Every row gives one point. To make a cloud, some directions were put in groups of two or more. Within a group, all points are equally far from the middle, so they leave a hole (a ring in 2 directions, a hollow ball in 3). The other directions are filled evenly. Then the cloud was stretched, turned, moved and blurred a little. How many holes are there, and how many directions does each take, smallest first?

Cloud:
[[ 34 -13]
 [ -7  60]
 [ 13  10]
 [-20 -28]
 [-31  26]
 [-22  35]
 [-55 -24]
 [ 18 -22]
 [-35  18]
 [ 23  40]
 [-38 -21]
 [ 28  37]
 [ -3 -32]
 [ 33 -12]]
Holes: 0

Cloud (21 x 3):
[[ 60   4  -1]
 [  5 -50  -5]
 [ 42 -15 -25]
 [ 19 -24 -32]
 [ 48 -23 -11]
 [ 60 -11 -30]
 [ 33 -39   6]
 [ 41 -23 -24]
 [  7 -48   4]
 [-42 -24   4]
 [ 37  11   3]
 [-24 -24  -1]
 [ 10  10  12]
 [ 53 -18 -31]
 [ 39 -19 -20]
 [ 35  -4  27]
 [ 58   8   5]
 [ 10   9  -6]
 [ -8 -39 -13]
 [ 39   3   9]
 [-17   7  11]]
Holes: 0

Cloud, 21 rows:
[[ 31  25  18]
 [ 34 -27 -19]
 [ 50 -41   6]
 [-48 -27 -21]
 [ 54  -9  23]
 [-40 -33   5]
 [-23 -50 -30]
 [ -5 -27  48]
 [  5  -3 -55]
 [ 33   1  42]
 [-43 -14 -57]
 [ 29 -15  55]
 [ -2  28  17]
 [-32 -60 -11]
 [  4  22  25]
 [-32  14   6]
 [-16  11  20]
 [ 42 -34  -7]
 [ 17 -31 -32]
 [ 35   1  41]
 [-49 -12 -13]]
Holes: 1 (2)

Cloud (28 x 4):
[[-26  36  -2   4]
 [ -2  21  44 -20]
 [-20  35  -9  10]
 [-36  34   2  -6]
 [  6   1  22 -55]
 [-31  40  13 -21]
 [-12  32  10 -55]
 [ 22  41 -33 -28]
 [ 39 -16 -10 -29]
 [-17  16 -38 -41]
 [-20  -6 -37 -34]
 [-30  41  14 -21]
 [ 22  39 -29 -40]
 [ 34 -13  -5   6]
 [-13  24 -34 -46]
 [-19  34  18 -47]
 [-42  14  -4   1]
 [ -8  26  21 -54]
 [-25  14 -33 -40]
 [ 26  47 -18 -10]
 [-30  37  12 -34]
 [-28  32  -6 -47]
 [-11 -14  37 -14]
 [ 15  25   1 -60]
 [-12  33 -16  13]
 [  3   9 -51 -22]
 [-22  -9   2  18]
 [  7  45  21  -5]]
Holes: 2 (2, 2)

Cloud (50 x 6):
[[ 15 -12  23   7 -32   6]
 [ 14  13  20  -7 -33  10]
 [ 28   7  10 -13   9  23]
 [ -1  19   2 -10  33  -6]
 [-14  29 -17   2  -5  26]
 [ -1 -35 -12  -2 -23  28]
 [  0 -15   3  25  10  20]
 [ 10  11  -6 -27 -37   0]
 [  4 -39   5  14 -27 -40]
 [ -8 -20   5 -13 -28 -32]
 [ -3 -17 -20  13  15  -5]
 [ 36  16  20  -2 -14  -9]
 [ -5  -3  27 -15 -46  27]
 [ 27  16 -30   9   7  -9]
 [-17 -42  -1  26 -41  15]
 [ 31  22   6  32   0 -11]
 [  6  -5  15  15 -22  30]
 [-37 -29   4  -5 -26  -7]
 [-23   0  17   3  22 -26]
 [ 12  24   4  -6  38  -7]
 [-17  13 -34  17  -7   4]
 [-11  -8  28 -20 -12 -36]
 [ 12 -10  32  27 -10 -37]
 [  6   2  -6 -16 -49  -9]
 [  9  32  18   9   3 -13]
 [ 21 -34  26   7   6 -10]
 [-23  -7  -3   3  12 -20]
 [  7 -37  27  -1  14 -17]
 [-16  -4   4 -20 -15 -27]
 [ 42  23   6  -2  -5  -7]
 [-22   7   5  35 -15  17]
 [ -7   8   0 -10 -55   3]
 [  0  33  27  -1   2  10]
 [ 13  13  10  -4  25  26]
 [-19 -23   7  34 -18  20]
 [ -8  15 -11 -29   3  11]
 [ 10  15  -8  -5 -46   2]
 [ -4  20  -2  17 -41  13]
 [ 11 -26  -2  -3  -6  24]
 [  8 -15 -21 -20 -45  -6]
 [ 11  21 -25   7   4 -13]
 [ 28   8 -10 -19  17 -14]
 [ -5  11  11   4  38 -31]
 [-33 -13  19  20 -27   4]
 [ -4   0   1  10 -60  11]
 [ 21   0  18  32   0   4]
 [ -2 -16  -4  14  16  16]
 [ -2  22  22 -24  -7 -26]
 [ 14  26  -3  13 -23  14]
 [ 17  -3  41 -21 -23  -7]]
Holes: 1 (4)

Cloud (48 x 6):
[[ 37  18 -43 -12 -39  -2]
 [  7 -16  60 -16 -16  -4]
 [ 27  -6 -43 -15  -9 -14]
 [ -3  -6   5 -23   0  52]
 [-21  34 -36   5  -1   4]
 [-21  27 -22 -13 -22  -4]
 [-20   7  -1  44   3  25]
 [  9 -27 -48   9   7  31]
 [-11  17  40  11  -6  36]
 [-12  37  42   1 -14  -1]
 [  8  -7  40   8  30  28]
 [ 18 -13  28  -2  36  13]
 [-19  24 -37 -15   7   4]
 [ 39  20  34  -9   2   0]
 [ 11 -18  45 -12  23  12]
 [ 25   1   4 -45  -5 -10]
 [ 13  -6 -29 -20  11  35]
 [  1 -19  42  -5 -24 -14]
 [ 19 -36  12  14  19  12]
 [ -3 -13 -20  14  11 -40]
 [ -4   9  16  -4  38 -21]
 [ 14  30  12 -11   4  39]
 [ 10  32 -40 -17  -7   4]
 [-14 -29  30 -25   4  19]
 [-18 -34  27  17  14   1]
 [-18  18  21   4  39  40]
 [-33  26   1 -15  -4  23]
 [ 38  21 -41 -10 -37   7]
 [  6 -17 -23   4 -15  42]
 [ 29   3 -13  10  21 -28]
 [ 31 -13 -11   0  22 -20]
 [ 21 -19 -21 -15  -5  33]
 [-43  14   9   9  17  46]
 [ 11   2  31 -52 -10 -12]
 [ 26  20 -32  20 -34  21]
 [ 31   9 -45  -4 -29  11]
 [  1  33 -29 -16   7  17]
 [ 22 -36  -4  -6  17  13]
 [-26   8  -7 -32   2  -1]
 [  8   2  30  11 -31 -38]
 [ 16  39 -23 -13  -1  18]
 [ 35 -28  14 -14 -18   3]
 [ -4   8  30   0  44  12]
 [ -8  10 -55  -9  12  -1]
 [  6 -33  31 -12 -19   6]
 [  1   8 -32  52  11   7]
 [ 40 -17  -7 -24 -21   5]
 [ -9  -4  15 -25  23 -26]]
Holes: 2 (2, 3)

Cloud:
[[-14  25 -31  10  -5 -13  19  24]
 [ 15 -17 -21 -13 -24  33 -22  19]
 [-19  18  17   1  -5 -29 -26  11]
 [ 27 -35 -12 -26 -14  20  -2 -13]
 [ 34  10  -6  -3 -32 -19  -5  17]
 [-24   8  -6  18  20 -26   9  25]
 [-26  19  16 -31  -4 -10  14  13]
 [-15  56 -21  -5 -17 -18  -1  10]
 [ 17  -3 -27  12 -18  15  -6   9]
 [-16  35 -12  26 -19  37   1  19]
 [-14   4 -10  -2   4 -19  23  33]
 [ 31   2  -6  -7  -7  43   0  22]
 [ 19  13 -12 -44  -3   1   9  27]
 [-15   9   6  37  13  -9  32  18]
 [ 17  57 -32  -6  -2   7   3 -15]
 [ -3  48 -23  20  -4 -15  -1  13]
 [ 24  53 -13 -26  20  13  -7  13]
 [ -1 -13 -11 -24  16  -4   8 -17]
 [  5  29  -9 -31 -24 -15 -13  30]
 [  9   2 -36  -7  21  11 -11   1]
 [-39 -19  -7  -9  -2   5  36  28]
 [ 34 -11   1  -8 -42 -17 -22  21]
 [ -9 -37   6 -13 -17   9 -12   8]
 [ 23  13 -47   6  -7 -13 -36  13]
 [ 54   3  -2  10  21  -7 -13  17]
 [-18  25 -31   0  10  -8  19  13]
 [  1  11 -25 -44 -18  36 -32  12]
 [ 12  -4  26   8 -36  20   3  32]
 [-21  20 -18  -5   1 -13 -12  30]
 [ 30  -5  -5  16 -25 -22   4  37]
 [-27  33  12  13 -22  31 -11 -13]
 [ 25 -15  -7  -6 -32  26 -10  22]
 [  8  14  -8  25  -3   7   3  34]
 [-17  -8  -9 -32 -31  20 -16   6]
 [ 55  27  -8   6   4   3  -8  -3]
 [-20 -10  -9 -22   3  14  11  40]
 [  1  -7 -23  10  10 -21 -11  25]
 [ 19   7   5 -37  -1  31 -23  25]
 [-13  -3   5   0 -41  12 -43  -6]
 [ 12   6 -60  -6   3  -2 -15  -4]
 [ 17 -14 -12   5   9  40  -4 -11]
 [ 35  38 -18  15 -11   5  -4  -8]
 [ 42  50  -1  -2   5  13 -12 -12]
 [ 13  36 -20  -8  11  19 -10 -14]
 [-35 -29 -14   3 -15   0 -11  31]
 [ 42 -17 -27   0  -4 -15  16  10]
 [-13  -6  38 -16 -13 -16  -4  15]
 [-19   7 -16  -4  -1  26 -22  -4]
 [ 20   4  -1 -21   4 -19 -21 -28]
 [ 20 -40  -2 -23 -21  11 -18  13]
 [-10  15  14 -25 -13  19 -16   4]
 [ -3   7  32   2  10 -11 -16   3]
 [  9  32   6 -13  23  20  19  19]
 [-13 -25 -31   0 -10 -10   0 -15]
 [ 11  -2   1 -37  12 -25 -14 -12]
 [-30 -18  11 -20   8 -33  -3  32]
 [-30  15 -31  -4   6   6 -18  -1]
 [ 24  30   0 -22 -19  13   0 -11]
 [-29  20 -26  16  16   6  18   2]
 [ 19 -29  -8 -25  -2 -17  -3   3]
 [ 21 -16  -7   8 -33  16  24   3]
 [  6  -3 -16  -4   6 -22 -15  48]
 [  4  29 -43  26  -7  -3   5  29]
 [-13  47   1  -3 -15  -4   0  11]
 [-36   3 -39  -7  -4  22  13  -9]
 [ 11  13  -4  15  13  38  15  35]
 [ 30 -17 -26  -1  -1   4 -26 -17]
 [-20  18  17  -2  -1   7 -34  -5]
 [ 12 -24  -8   5  -1  -8  -7  -1]
 [ 22  35  -5   8 -24   0 -13   4]
 [ -4   5 -48 -16  13  28 -28   4]
 [ 39  16   6 -14   8  15 -17   6]
 [ -2 -11  13   1  13  37  27   3]
 [-16  -9 -13   0 -11  21 -16  50]
 [ -7  22   8 -34  -3  33 -11  12]
 [ 32   4 -16 -19 -26 -20   1   8]
 [ -6   8 -13   1 -25 -19 -17   6]
 [ -2  39 -45  22   0 -13  -3  19]
 [  8  50 -33 -14  10   5   3  -4]
 [ -3   2   8 -34  20 -14  25  -9]]
Holes: 0
